Each row is a point. Each copy is the shape, with its points in the same order, turned, moved and blurred by noise. Is it also mirrored, or only turned?

Shape, 8 rows:
[[ 0.32 -0.38]
 [-0.74  0.01]
 [ 0.30 -0.21]
 [-0.51  0.57]
 [ 0.34  0.13]
 [ 0.13  0.15]
 [-0.05 -0.10]
 [-0.42 -0.60]]
Copy 1, 8 rows:
[[ 0.51 -0.22]
 [-0.37  0.46]
 [ 0.45 -0.16]
 [-0.65 -0.11]
 [ 0.16 -0.52]
 [ 0.04 -0.40]
 [ 0.23 -0.06]
 [ 0.32  0.46]]
Copy 1 is: mirrored
Copy 2:
[[-0.44  0.26]
 [ 0.18 -0.66]
 [-0.29  0.22]
 [ 0.64 -0.28]
 [-0.01  0.39]
 [ 0.08  0.19]
 [-0.11 -0.06]
 [-0.50 -0.49]]
Copy 2 is: mirrored
Copy 3:
[[-0.16  0.32]
 [-0.46 -0.78]
 [-0.02  0.20]
 [ 0.13 -0.92]
 [ 0.27  0.03]
 [ 0.14 -0.17]
 [-0.17 -0.17]
 [-0.76 -0.15]]
Copy 3 is: mirrored
Copy 4:
[[-0.37  0.19]
 [-0.25 -0.97]
 [-0.22  0.07]
 [ 0.35 -0.84]
 [ 0.12  0.09]
 [ 0.11 -0.08]
 [-0.22 -0.26]
 [-0.76 -0.49]]
Copy 4 is: mirrored

Shape:
[[-0.33  0.46 -0.15]
 [ 0.08  0.42 -0.65]
 [-0.56 -0.73  0.09]
 [ 0.54 -0.77  0.03]
 [-0.49  0.27  0.29]
 [ 0.23 -0.12  0.03]
 [ 0.37  0.17  0.37]
 [ 0.21  0.25 -0.32]
 [-0.55 -0.10  0.24]]
Copy 1:
[[-0.17  0.51 -0.28]
 [ 0.45  0.55 -0.41]
 [-0.35 -0.69 -0.01]
 [ 0.53 -0.49  0.61]
 [-0.57  0.30  0.00]
 [ 0.20  0.09  0.32]
 [ 0.06  0.42  0.60]
 [ 0.38  0.41 -0.04]
 [-0.52 -0.06 -0.02]]
Copy 1 is: only turned
Copy 2:
[[ 0.44  0.47  0.13]
 [ 0.71  0.20 -0.37]
 [-0.14 -0.53  0.64]
 [-0.52 -0.54 -0.42]
 [ 0.05  0.44  0.51]
 [-0.15 -0.01 -0.18]
 [-0.36  0.40 -0.25]
 [ 0.33  0.19 -0.36]
 [ 0.00  0.06  0.58]]
Copy 2 is: mirrored
Copy 3 (9 x 3):
[[ 0.28 -0.52 -0.07]
 [ 0.62 -0.16 -0.50]
 [-0.82 -0.03 -0.07]
 [-0.23  0.90  0.05]
 [-0.05 -0.55  0.28]
 [ 0.09  0.27  0.11]
 [ 0.35  0.18  0.51]
 [ 0.46  0.05 -0.16]
 [-0.36 -0.39  0.16]]
Copy 3 is: mirrored
